Rows are points. To make a cloud, some directions were put in groups of two or more. Within a group, all points are equally far from the middle, so they leave a hole (a ring in 2 directions, a hollow ball in 3). The other directions are filled evenly. Then the cloud was stretched, turned, moved and blurred a little. How many holes are there, and how many directions does each take, smallest first?

Cloud:
[[-11  57]
 [ 19 -51]
 [-18 -56]
 [-58 -13]
 [-52 -26]
 [-33 -50]
 [ 32 -39]
 [-58  15]
 [  5 -57]
 [-58  -8]
 [-20  56]
 [-55  24]
 [-48 -36]]
Holes: 1 (2)

Cloud (21 x 3):
[[-26 -19  28]
 [ 48 -22 -18]
 [ 57 -17  14]
 [ 31 -35  -9]
 [ -4  -1  48]
 [-30 -13 -27]
 [ 60  -2   3]
 [ 44  17  -6]
 [ 15   5 -25]
 [ 29 -11  22]
 [ -3  10  -6]
 [  7  43 -41]
 [-14   4  45]
 [-20  38   4]
 [  7 -37 -22]
 [ 21 -27 -23]
 [ 26 -13 -16]
 [ 23 -33 -24]
 [ -2 -26  50]
 [-24 -30 -26]
 [ 19 -13 -13]]
Holes: 0

Cloud:
[[-16 -12  11  -3]
 [-11  -3   9  -2]
 [-24  27  -8  46]
 [-50  17 -37 -35]
 [-37 -34 -43  60]
 [-32 -37  20  55]
 [ 18  52 -12 -45]
 [ -1  -2  -7 -27]
 [-41  33  42 -14]
 [ 25 -27  24  -4]
 [-56  25  41 -33]
 [-28   6   8  -6]
 [-24  39  18  24]
 [-37 -33  -5  34]
 [ 30   6   5  17]
 [-34 -18  46  -6]
 [ 39  42  49 -13]
 [-30  49 -34 -26]
 [-46  -5  -7  33]
 [ 21 -25 -35  46]
 [  2  -9 -26 -10]
 [-20 -18   3 -27]
 [ 18  -3 -35 -42]
 [ 21 -21   2   9]
 [-17  12  34 -34]
 [-20 -11 -21  42]
 [ -4  38  -4 -15]
 [ 17  38 -21  22]
 [-22  30   9 -18]]
Holes: 0

Cloud:
[[ -1 -42  16 -50 -17 -38]
 [ 26  31  23  18 -43 -12]
 [ 18  25 -26 -27  22  33]
 [-20 -41  11  22  21   3]
 [ 54  -9 -13  14 -28  28]
 [-14  20 -37 -19  29   9]
 [ 42  -6 -10 -51 -42 -18]
 [  7  34  11  25 -38 -25]
 [-16  28  26   6  14 -32]
 [ 49   7 -26 -34 -43   3]
 [ 23  17 -11 -52  28  13]
 [ 36   8   8 -52 -35 -30]
 [-31   0   8 -29 -56  12]
 [ 45  15   3  28 -39  -4]
 [ 51  11 -30  -2 -38  10]
 [-26 -31  11  26  12  22]
 [ -8 -47  17  18  20 -13]
 [ 17 -43 -11  26 -35  28]
 [ -1  30  25 -47  20  11]
 [ 41  23   5  29 -38   6]
 [ 26  -1  42 -45  21   6]
 [-15 -25 -12  34 -32  31]
 [ -4  28  13  19  18 -30]
 [-29  22   8 -32 -32 -38]
 [ 37 -13 -10 -54 -17 -33]
 [ -8 -37 -30  11 -10  42]
 [ -4 -49 -15  13  25  10]
 [-35  -8 -36 -35  17  -7]
 [ 45 -23 -22   6 -15 -32]
 [ 46   8  20  24 -25  25]
 [ -7  23 -27  17  16 -26]
 [ 12 -47 -23 -32   6  38]
 [  4  29  33 -41  22   8]
 [-39 -24  32 -12  11  10]
 [ 14  33  24  10 -33 -35]
 [ 31 -34 -18 -46 -49 -10]
 [ 45   8 -11  12  -2  39]
 [ -1  25 -40  14 -33  30]
 [ 31 -41 -21  18 -45   6]
 [ -7  30 -31 -38 -46 -12]
 [ 26   1  43 -19  12 -35]
 [ 43  -4   2 -53 -29  33]
 [ 30  21  -2 -52 -32 -30]
 [-32  14  17  -1 -33 -39]
 [ 39 -19   1  11  32  12]
 [-37 -27  27 -12   5 -30]
 [-16 -44 -32 -34  15  -9]
 [ 21  14  16 -60  24   3]
 [  4 -40 -40   4 -48  14]
 [-18 -39  38 -14   0  24]
 [-29  15   4 -31 -57  -3]
 [  8 -44 -39   8 -43 -13]
 [-35 -28  32 -19   5  19]
 [-29  -3  21   6 -52  12]
 [ 18  18  32 -50  20  12]
 [  0  32  37   0   9  25]
 [ 10  37  30 -13 -43  13]]
Holes: 3 (2, 2, 2)

Cloud (51 x 6):
[[-24   6 -53 -15  41  30]
 [-27 -18  -6 -57  32 -47]
 [ -6  -9 -49  51 -31  10]
 [  5 -15 -18  38  -7 -10]
 [ -6  21  -2 -28  18 -15]
 [-38 -26   0  -8  48 -43]
 [-40  13 -25  16  -3  10]
 [ -8  -9   7 -22  48   9]
 [ 17  10  10 -27  -4 -27]
 [-24  34  39   9  11  -4]
 [  8 -47 -48 -25   8  -2]
 [  6  37 -46  44  49 -33]
 [  8  13 -44  -8  23  23]
 [ 12 -32   5  24  18  33]
 [-19  27   7   5  52 -21]
 [  3 -16   0  30 -24  34]
 [-26  14  -2  -4 -12 -36]
 [ 12 -33 -56  -8  15   5]
 [-20  27   5 -45  50  -5]
 [  9  27 -16 -22  56  15]
 [ -2 -35  -6  55 -15  23]
 [ -7 -15 -28 -54 -33  18]
 [ 31 -14   9 -22  21   6]
 [-22 -32   2 -22  13  31]
 [ -2 -44 -28 -17  25  -2]
 [-13 -47 -36 -11 -16 -15]
 [  0 -20   0 -48 -43  17]
 [-15 -11 -25 -18 -20  33]
 [-10   7  34   7 -14  -4]
 [ 23  17 -26  12  50  -7]
 [-18 -24 -16 -14 -10 -45]
 [-13 -20 -58 -41  54  -4]
 [ 32  47  28 -15  46   9]
 [-18   2  31 -21 -26  -8]
 [  8 -50  18   0  20   8]
 [  3   1  36 -38 -37   5]
 [  9  -3 -42 -25 -27  25]
 [-13 -49   9 -41  32   5]
 [  0  11  -6 -37  31 -29]
 [-44 -21  27  12 -11 -23]
 [-40 -14  12 -17  41 -13]
 [ 24  28 -28   3  32  -4]
 [ -8 -42 -51 -10   6   5]
 [-15  39   5 -49  12  16]
 [ 23 -23  12 -14  35 -12]
 [-33 -12 -60  14 -31   3]
 [ 12  22 -48  16  52 -33]
 [-12  -7 -23  -1 -16   4]
 [ 16 -27  18   5 -26 -28]
 [-12 -33 -60 -34  -6   1]
 [ -2 -24   9  46  39  32]]
Holes: 0

Cloud, 79 rows:
[[-14   3   3 -21  28   4 -31   1]
 [-25 -40   6 -31  29 -44  16 -19]
 [ 16   3  -2  12  16  -6   9 -28]
 [-19 -20 -32 -12  10  20 -29  15]
 [ -8 -12   0   2  -1  -8 -12   7]
 [-19 -44  43  -5 -12   2  -1  -8]
 [-16 -23 -15   8 -28   7  11  19]
 [  8 -16 -18   5 -10  28  24  -4]
 [ 18  39  -1  -1  -2  -3 -20 -36]
 [-30  -4 -12 -22  28  -4 -14 -23]
 [-21 -17  30  -3 -10  -6   4  11]
 [ -1 -26   3 -16  -7 -14  21  13]
 [-19 -26   5 -19  43 -13  13 -33]
 [ 12  -5 -30  22  -8  24 -13  -5]
 [ -6   0   6  29  -5  34   9  17]
 [-27  -5  -5   7  41  -3   3   0]
 [-18 -40  12  20  11 -12 -41 -33]
 [ 15 -12 -13  10  12 -32  18 -19]
 [  6 -31  11   4  18  -8  -8 -28]
 [-27 -42  32 -46 -11 -19  28  -7]
 [ 18 -29 -25  -3 -22 -11  12   4]
 [  2   7  -1   4 -22 -19 -26  26]
 [ 13 -21 -12  22 -13  25 -22 -10]
 [ -7 -41  37   8  -2  21  -2  21]
 [-16 -26  22 -17  31  11   9 -16]
 [-33 -16  -4 -38   6  -3  -7 -35]
 [-35 -30 -22 -11  -1  -3 -25  -1]
 [-40 -25  11 -51 -24 -18   9 -32]
 [  3 -33  18 -10  29  12 -10 -35]
 [-26   5 -18   1  30   0 -18  32]
 [  4  14   7  -8  14 -17 -32   2]
 [  0   0  -7  -8 -28 -11   0  -4]
 [  8 -18   0 -16 -19  18   1  20]
 [ 14 -37   8 -33  -2  -5 -20   1]
 [ -2  11  -7 -10 -15  36  33  -4]
 [ 17 -14  30 -24  28  14  10   4]
 [-29 -26 -11 -26 -34 -20  17  17]
 [-18   7  27 -14  -9  14 -18 -10]
 [ -7  -9  18 -13 -25   4 -29 -31]
 [-16   8  23 -20  24  19 -28  -7]
 [ -8  17 -17 -17  -7   1  15 -24]
 [-34 -39  14 -33   8 -19  -5   6]
 [-10  -5   8  13  10  11 -26  -3]
 [ -1 -20  19 -14 -12  23 -16 -37]
 [-12 -52  30  -6 -12 -21  -2  10]
 [ -6  -3 -19 -40  22  40 -17 -26]
 [-22  -2   3 -45  11 -12  16   2]
 [-10 -28 -29 -12 -17  18   5  31]
 [ 32  -6   4 -27  25  -2 -12  13]
 [-60 -45 -14 -11  -5   0  -2 -16]
 [-45 -13  12  12  36 -14 -14 -24]
 [ -7  20  16   9  -6  10 -33   9]
 [ 20 -31  19  -8 -30 -10  10   8]
 [ 17 -34  19   0  17  13 -17  22]
 [ -8   9 -17 -10 -23  -4  -9   6]
 [-16 -33 -10  -8   6   0  23  30]
 [  6   0 -29   5   8 -12 -11 -40]
 [ 13  -7 -41 -12   7 -11 -17  20]
 [ -3  26   8 -19 -12 -13 -30  26]
 [ -4 -11  -8  24   4 -18   2 -16]
 [ 22   2 -20 -17  20 -12   4 -16]
 [-40 -17  23 -50  13 -10  31   2]
 [-32 -16   6   7 -12  10 -34 -17]
 [-16   5  13  23   8  17   0  22]
 [  6 -10   0  28   0  21 -36 -11]
 [ -5 -24  17   7 -32 -31 -34  -4]
 [  0  12   3  19  15  -2  19 -11]
 [-18  13 -19 -27 -33  14  23   2]
 [-43  -4   7 -28  14 -25 -29  20]
 [ -9 -32  13  -4   9 -27 -17  19]
 [  8   9 -13  -9   1  26  -6   2]
 [  0  29   1  16  10  -1 -16  -3]
 [-24 -52  15 -50 -10 -22  16  -6]
 [-29 -43  -6 -32   1   3  31  21]
 [-12 -14  31 -13 -20   8  23  -7]
 [-29  -8   0   1  42  -9  -7 -34]
 [-25  -8   1   1  19  -9 -58   8]
 [-22  -2  11   0   6   9  12   0]
 [  7 -13   4 -11  -4  -3  -8 -25]]
Holes: 0

Cloud:
[[  7  -2  49  16  -2   5   5  13  11]
 [ -8  -3 -33  -6  13 -29  -6   4 -14]
 [ 13   0  16  -9   0   1  53  -9  20]
 [ 36  21 -19   8 -13   3   6 -26 -22]
 [ 15  -4  13 -17  23   1  38 -33  24]
 [ 25 -32 -10  -2  17   0 -12  35  31]
 [ 34   8  37  -2  -1 -11  -3 -10  25]
 [ 36  11 -22   7  37  19  15  17  -1]
 [ 15   3 -12   8  15 -31 -23 -44  -7]
 [ -5 -12 -31  17 -11 -11 -14  24 -23]
 [ 31   2  -8  10 -11 -27  10 -27  35]
 [ 29 -15   2 -20  -6 -15   8 -35 -20]
 [ 14  10  17  25 -23  49  -1 -16   1]
 [ 13   1 -31  33   0   9  -6   8   3]
 [ 38 -25 -10  15  23  16  -2 -21   0]
 [ -3 -26  -5 -17  18   1 -15  34  25]
 [-16 -28   5  33 -11   7  16   4  -4]
 [ 14 -14   7  11   8 -17 -25  -4 -44]
 [ -3 -38  -5   4   2  27  28  -4  -8]
 [-14  -8  46 -16  14   4  16  14  -6]
 [ 11   6  20  19  13   3  33 -14  -5]
 [ -7 -53  22   4   8 -23  -4 -26  19]
 [-13 -30 -10  -5 -26 -23  44   1   5]
 [  9 -33  10  -6 -25  11  10  13  36]
 [ 14  11   4  34  22  15  27   4  11]
 [ -2  28  24   5  10  31  10  -3 -43]
 [ -5 -14 -13 -51  15  -9   4  12   3]
 [  4 -20 -21 -34   5  11  -9 -13 -22]
 [-11 -34  11  13   5 -29  33  10 -15]
 [-20 -13  -5  -7   5  52  19  11   0]
 [ 40  -4 -29   5  12 -16   1  24  -5]
 [  9  20 -19  -2  10  24   5 -16  31]
 [ 11  29  25 -19  16   4  12 -26 -13]
 [ -5 -34  34   0  10  28 -10  41   5]
 [-10 -28  -7  15   9  42  29  -3   3]
 [ -1 -12 -20  10 -17 -17  13 -35  40]
 [ 34   7  10  -9 -18  28 -30 -17   3]
 [-23  13  16  32  18  21 -18   2   4]
 [ 10  35  17  -8  16  13 -36  -3 -21]
 [ -1   0  15   6   2  15  32 -29  -9]
 [ 20  23 -20  -5   6  15 -28  18  -4]
 [ 43  -2  13 -19  -3 -38   7  18  -9]
 [-16 -11  11  -8  -4  60   3 -23   6]
 [-20 -19 -12  -3  48  -9  15  11  17]
 [  6   6 -16 -28  15  17  -8 -43  33]
 [  7  -8  10 -33  41 -10 -10 -16  34]
 [-13 -15  55   0  -7   7  -6  -5  14]
 [ 18  15  28 -39 -25  -2  12  12   2]
 [  4 -22 -17  17  25  -2 -24 -30 -16]
 [ 13   5 -13   9 -14   9 -15 -23  43]
 [ 10  12  35   0  -2 -13 -37 -17 -23]
 [ 17  38  17  10  10  -5   2   9 -15]
 [  0 -38  18  -3  21  -7  -5  -9 -18]
 [ 21  32  21   3 -18 -15  25 -26 -15]
 [  4  -3  -5  23  28 -32  -3  -6  14]
 [ 33 -26 -16 -14   4  -1 -10 -16  21]
 [ -3   2  43  11   1  28  -5  22 -33]
 [-32  -3   0   2  24  14  -7  -7  28]
 [ -3 -49 -14 -29  -1   4   8  22  15]
 [ -8 -13  -5 -26  10  47   0  -8 -19]
 [  1  -5 -43 -14   2  15 -18  -1  -5]
 [-11  -7   2 -11  34  34 -16 -16 -32]
 [ 17   8 -17   1 -18  -8  34 -23  -3]
 [  4 -26  -9   6 -11  -4  30 -26  -2]
 [ 23  -2   4   1  52  30 -41 -19  14]
 [-10  29 -10 -24  -4   0  27  13   8]
 [  7  -6   2 -15 -27  10  34 -26  29]
 [ 11  -1 -15   0  55  -6  -3  21  25]
 [  2  11 -36 -15  16   7 -31   3 -15]
 [  0 -24   3 -47   5  16   8  24  19]
 [-20 -32 -14 -23 -11 -11  -3  -7  11]
 [-23 -27  -3  14   1  13   5   6 -43]
 [-22   6  32  -9   8  10   1  24  -4]
 [  4 -20  39 -21  -3   9   7 -28 -11]
 [ -3  26  -5   3  11 -25  35   3 -13]
 [ -6 -10 -13 -35  38 -15  15   3  43]
 [ 21 -23 -22 -17  41  -4 -10  12  20]
 [ -2  -7 -41  -9  -1  -4  16  -4  10]
 [ 12   0  39 -22   1   2 -16  -4 -25]
 [  7   9  12   7 -14 -44 -23  -5 -13]
 [ -5  -4 -18 -46   7  -1  13 -16  -9]
 [ 12 -13 -19  -2 -23   4 -17  10  13]
 [ 24  -1  -2 -15  30  23  37   5  22]
 [ 35   1  37  -6   0   1  22 -22  32]
 [ -5  17  31  -4  15 -17  -2  21 -22]
 [ 13  22  15  30 -17  31  -3   8  -9]
 [-12 -36  21  -5 -13  24 -10  17 -28]
 [-18 -36  31   1   9  46  -4  -6  -7]
 [-19 -15  -3 -17   8  52  -2 -15  -6]
 [  2  37   3 -17  14 -14  18 -20  21]
 [-19  17  -3  13  10  23  11  -6  23]
 [ 21 -23 -10   5  10   5  23  -9 -30]
 [  7   5 -43 -12  17  12   2 -10 -12]
 [ 10 -48   7  -1   7 -22  17 -21   2]
 [ -7  20 -29 -19  -4 -18  25  -1  14]
 [-12  -7   2 -31  24   1  -6  13  35]
 [-22 -34  19  30 -10  -6   2 -28  18]
 [  8  36 -10 -21  -4   6  33  12 -11]
 [-13  -7  27 -45 -27   5  23  10  -4]
 [ 23 -23   0   5 -34 -10  32  15 -11]
 [-18   0  15   1   2 -36 -16  -5   3]
 [ 30 -37 -19  30  16  -2  11  17  -2]
 [-16  -6 -36 -10 -23   8  12   5 -14]]
Holes: 1 (6)
